Every row gives one point. Any point is a mix of the corners, with weights that add up to 1. It lies inside the corners' shape when no weight is negative. Is each point inside? If not, which corners have a negative weight?

Corners:
(1): [-55  60 -39]
(2): [  0 -24  23]
(3): [13 15 11]
(4): [ 12 -24  -2]
Points:
[-50  55 -27] -> outside (4)
[  9 -19  -1] -> inside
[ 1 24  7] -> outside (4)
[-10   5   4] -> inside
[-36  38 -17] -> outside (4)
[-3 12  1] -> inside

Corners:
(1): [ -1  -3 -12 -26  19   4 -13   1 -23  40 -35]
(2): [ 11   3 -60 -22   0  46  26  -8 -15 -11  -6]
(3): [  2  25 -17 -26  18   6 -14   3 -26   6   3]
(4): [ 15  -7  31 -13  -1  -4  10  10  22   1  -1]
(5): [ 17 -27  15  19 -12   9   5 -14   6  -7  10]
(6): [-16 -22  10   7   0  26  -8   5   8 -10 -12]
(7): [ 25  13 -27  -3  25  10  -8  31 -14  18 -19]
(8): [ -6 -18  36  -3  16   9  17  18 -25  -8  -1]
(9): [ -4   5   8  18 -14  19  20  -5   0  -5 -14]
(10): [  8  -5  24  17  18  22   5 -25  18 -15 -18]
(11): [ 17 -13  22  10  -4  -5  -7   3  -5 -25 -28]
(12): [  0 -18   4   3   6 -22  13  -8  18  -8   3]
Points:
[ -3 -11   1   0   2  20   2   1   1  -4 -11] -> inside
[ 11   7  -3  10   2  16  10 -14  21 -22  -5] -> outside (1, 5, 8)
[  3 -13  18   1   7   8   8   7 -10  -5  -6] -> inside
[  7   2  -8   5   1  14   2  -6  -3   0 -20] -> outside (4, 8)
